Each row of a before or after table is a point. One or more steps were done to the points. Then noise was added and the rows were shuffled. The steps act on how far a point lies along the listed directions, d1 being the first. What was done? A step turns or swaps two directions, mirrors them in a line or flattens them onto one, adds a multiple of one to another, or multiplies one. Angles are multiples of 10 degrees, from the lower direction toward the higher: turns from -170 to 170, lines from 10 to 170 but not 90. Use the fewest steps. Two steps may share a direction if one is a turn and the other turns, adds or multiplies; they go together, in the order done. Otherwise the lowest direction goes first.
In the rows, zero is written as 128.

Directions:
(1): [166 148]
(2): [108 166]
Before (14 x 2):
[[131 132]
 [111 165]
 [ 64 132]
 [ 64 121]
 [ 61 144]
 [111 142]
 [108 106]
 [ 73 112]
 [115 118]
 [116 166]
 [123  83]
 [135  92]
 [132 110]
 [115 116]]
After, 14 rows:
[[104 169]
 [105 150]
 [131 158]
 [165 113]
 [191 159]
 [160 176]
 [139 145]
 [163 104]
 [127 149]
 [120 135]
 [171 175]
 [149 122]
 [182 166]
 [126 124]]
Steps: turn d1 and d2 by -140 degrees

Directions:
(1): [103  99 163]
(2): [139  85 101]
(3): [172 123 155]
Before:
[[145 151 121]
 [107 119 132]
 [135  41 159]
 [128  46 126]
 [149 142 148]
 [106 103 131]
 [102 152 105]
 [150 185 153]
 [151 122 105]]
After:
[[ 90 139 199]
 [145 128 118]
 [122  97 137]
 [168 127  81]
 [101 163 204]
 [125 121 104]
 [140 110 110]
 [120 144 133]
 [112 147 146]]
Steps: turn d1 and d2 by -100 degrees; multiply d3 by 0.4

Directions:
(1): [155  99 104  89]
(2): [115  76 131 155]
(3): [ 78 123 131  95]
(4): [113 137  73 145]
Before, 9 rows:
[[108 108 119 121]
 [ 81 120 137 151]
 [118 149 137 159]
 [152 102 123 156]
 [ 61 152 141 137]
 [121 130 207 127]
 [103 194  89 143]
 [ 87 157 115  73]
 [152 162  92 145]]
After (9 x 4):
[[ 82 145 131 139]
 [143  94 138 155]
 [106 186  69 148]
 [122 144 135 152]
 [134 142 202 115]
 [138 158  85 146]
 [ 93 106 144 150]
 [111 103 125 126]
 [ 93 166  99  89]]
Steps: multiply d1 by 0.7; multiply d2 by 1.3; turn d2 and d4 by -20 degrees; multiply d3 by 0.7

Directions:
(1): [ 85  86 158 110 128 105]
(2): [124 174 166  87 135 132]
(3): [117 152 150 165  80 105]
(4): [174 109 127  94  95 102]
(5): [ 93 138  87  99  92 145]
Before:
[[142  71 126 140 126 103]
 [128 202 157  78 158 154]
 [110 143 167 159 132 135]
 [123 115 180 132 174 120]
 [161  94 138  94 154 132]
 [113 130 169  98 173 149]
 [115 148 155 133 150 115]
 [118 132 138 162 117 110]
 [102 114 147 142 107  97]
 [110 115 118  99 125 131]
 [100 147 103 100 141 163]]
After:
[[144 165 158 192  86  93]
 [170  99  79  69 196 184]
 [159 123 112  90 193 180]
 [167 157 100 127 155 166]
 [115 166 146 179  73 105]
 [131 162 120 140 120 125]
 [121 172 149 174  80 132]
 [166 127 106 131 140 136]
 [142 107 139 112 169 130]
 [111 132 126  69 162 147]
 [118  88 131  83 190 150]]
Steps: turn d1 and d5 by -120 degrees; multiply d2 by 0.4; multiply d3 by 2.5; multiply d4 by 0.4

Directions:
(1): [110 134 120 130 143 195 117 171]
(2): [129  78 123  73 158 126 155 136]
(3): [139 167 144 117 176 152 143  81]
(4): [106 147 172  87 131 110  80 141]
Before:
[[102 142 130  96 180 225 126 174]
 [133 107 132 102 129 130 133 114]
 [140 134 129 129 141 129 141 102]
 [130 140 140  80 158 123 131 112]
 [128 149 130 169  99 124 110 122]
 [121 174 132 162 131 153 107 129]
 [128 128 134  92 149 133 120 124]
 [135 149 131 133 125 136 115 119]
 [143 126 121 136 145 158 142 133]
 [132 138 129 115 140 127 131 119]]
After:
[[104  64  83 136  50 115 104 227]
 [113 115 135 129  95 119  97 167]
 [132 113 119 136  92 101 118 142]
 [135 115 148 101 138 114 118 140]
 [141 158 141 146 129 106 128  76]
 [122 112 123 127 116 158 122 142]
 [126  98 121 138  88  56 124 132]
 [119  81  97 127  84 131 118 184]
 [115   6 105  62  96  64 150 197]
 [119 102 114 130  96 115 113 167]]
Steps: mirror d1 and d2 in the line at 60 degrees; turn d3 and d4 by 150 degrees; multiply d3 by 3

Directions:
(1): [102 128 130  87 135  71 142  85 106]
(2): [ 83 182  97 145 135 142 119 102 159]
(3): [ 80  61 122 157 145 135 126 117 136]
(4): [ 83 139 126 137  81 121 142 173  91]
Before (10 x 9):
[[161 170 132  64 110  98 128 113  97]
 [143 153 139  94 124  81 132 106 102]
 [205 151 148 122 109 134 138 145 141]
 [241 136 175  97 103 131 134 186 135]
 [ 91 131 123 109 125 107 135 114 100]
 [ 78 121 136 130  88 126 140 161 117]
 [179 102 166 104 124 107 136 149 111]
 [178 153 140  87 160  84 143  92 124]
 [166 126 157 147  93 162 119 210 106]
 [106 108 119 134 126 107 123 124 132]]
After, 10 rows:
[[161  93 152  73 117  94 131 123  80]
 [188 109 147 103 163  96 141 111 121]
 [160 158 150 132  90 149 123 194 107]
 [ 67 146 133 113  89 105 142 143 113]
 [ 85 129 121 105 128  96 137 109  99]
 [145 115 147  98 125  78 139 111  93]
 [205 111 154 130 111 137 137 155 135]
 [104 141 111 130 122 105 121 115 136]
 [249 138 174 103 103 141 132 192 138]
 [183 169 151 100 118 113 133 142 125]]
Steps: add 0.5 times d4 to d1; swap d2 and d3

Directions:
(1): [124 129 106  98  97 100 140 111 185 149  77]
(2): [165 159 125 108 141  98  83 141  98  95  85]
(3): [ 87 116 155  99 143  98  94 176 128 171 138]
(4): [ 69 136  91 154 107 158 114 140  96 128  87]
Before, 12 rows:
[[133 138 134 112 125  88 114 131 149 138  98]
 [130 125 135  84 129  85 142 129 181 136  84]
 [121 135  81 163 121 152 118 151  70 101 135]
 [134 120 122  81 131  70 114 114 186 157 110]
 [178 144 118 109 103  77 134  97 181 144  87]
 [123 142 121 109 143 103  93 162 100 110  95]
 [ 93 130 127 143 130 153 104 150  85 124 132]
 [103 117 126 180 139 159 169 101 106 110 154]
 [109 120  97 177 127 175 126 121  86  85 120]
 [ 98 153 116 136  85 117  99 145 120 124 111]
 [157 124 134 114 120 140 180 105 170 110 141]
 [188 122 154 110 135 133 155 113 181 115 156]]
After, 12 rows:
[[171 135 120 102 121 117 162 111 153  97 113]
 [162 155  88 100  81  64 125  99 188 152  38]
 [ 96  97 105 189 130 194 145 123  84  94 161]
 [140 132  98  66 115  49 108 104 197 164  69]
 [128 129 114  69 113  71 137 124 200 134  50]
 [195 144 141 103 129 118 128 123 153  91 101]
 [ 94 135 106 129 133 122 106 163  98 125 100]
 [118 142 120 112 107  89 120 134 159 146  78]
 [ 83 132 121 144  81 132 125 142 138 135 132]
 [125 119 140 179 155 159 170 101 104 104 183]
 [103 122  93 178 125 177 137 148  68 115 175]
 [ 91 112 146 160 142 167 115 148  83 128 171]]
Steps: multiply d1 by 1.6; turn d2 and d4 by 50 degrees; add -0.3 times d3 to d4

Directions:
(1): [162 167 140 167 146 108  91 133  82  89 134 100]
(2): [201 116 142 105 144 161 158  98 113 112 121 160]
(3): [154 129 114  73 165  90  75 124 152 152 121 123]
Before, 12 rows:
[[113 114 127 131 122 143 145 124 123 133 132 142]
 [125 124 118  92 144 115 117 128 153 156 126 132]
 [129 103 123 104 121 142 149 135 149 139 122 147]
 [132 122 134 141 128 130 145 137 111 119 129 137]
 [129 116 124  95 134 116 130 115 155 148 124 136]
 [126 110 120  90 141 129 129 119 152 154 121 151]
 [122 109 135 145 111 160 173 121 121 122 138 142]
 [122 117 135 166 104 165 172 117 114 102 125 141]
 [152 123 122 105 144 116 115 118 127 127 130 126]
 [ 94 147 110 125 129 100  94 130 143 149 141 103]
 [119 125 119 110 147 115 109 126 136 139 123 128]
 [143 136 134 136 119 137 143 134 121 120 125 131]]
After:
[[ 94 119 119 128 113 112 115 159 142 136 132 121]
 [112 119 136 161 109 149 174 140 108 116 133 146]
 [126 134 115  79 159  68  71 125 163 158 124 112]
 [ 56 109 147 214  63 184 219 139  98 102 147 131]
 [ 61 111 149 248  45 213 252 131  89  78 139 147]
 [157 114 107  61 162  89  87 120 154 154 125 124]
 [146 135 114  80 174  84  65 124 141 148 117 118]
 [147 144 108  56 182  66  47 136 159 170 124 110]
 [113 132 107  79 164  79  65 133 162 169 124 116]
 [176 165 113  99 171  86  57 112 127 131 132 106]
 [ 90 120 129 169 105 149 155 130 104 121 135 132]
 [119 126 136 149 103 156 171 134 126 121 126 137]]
Steps: turn d1 and d2 by 90 degrees; multiply d3 by 3
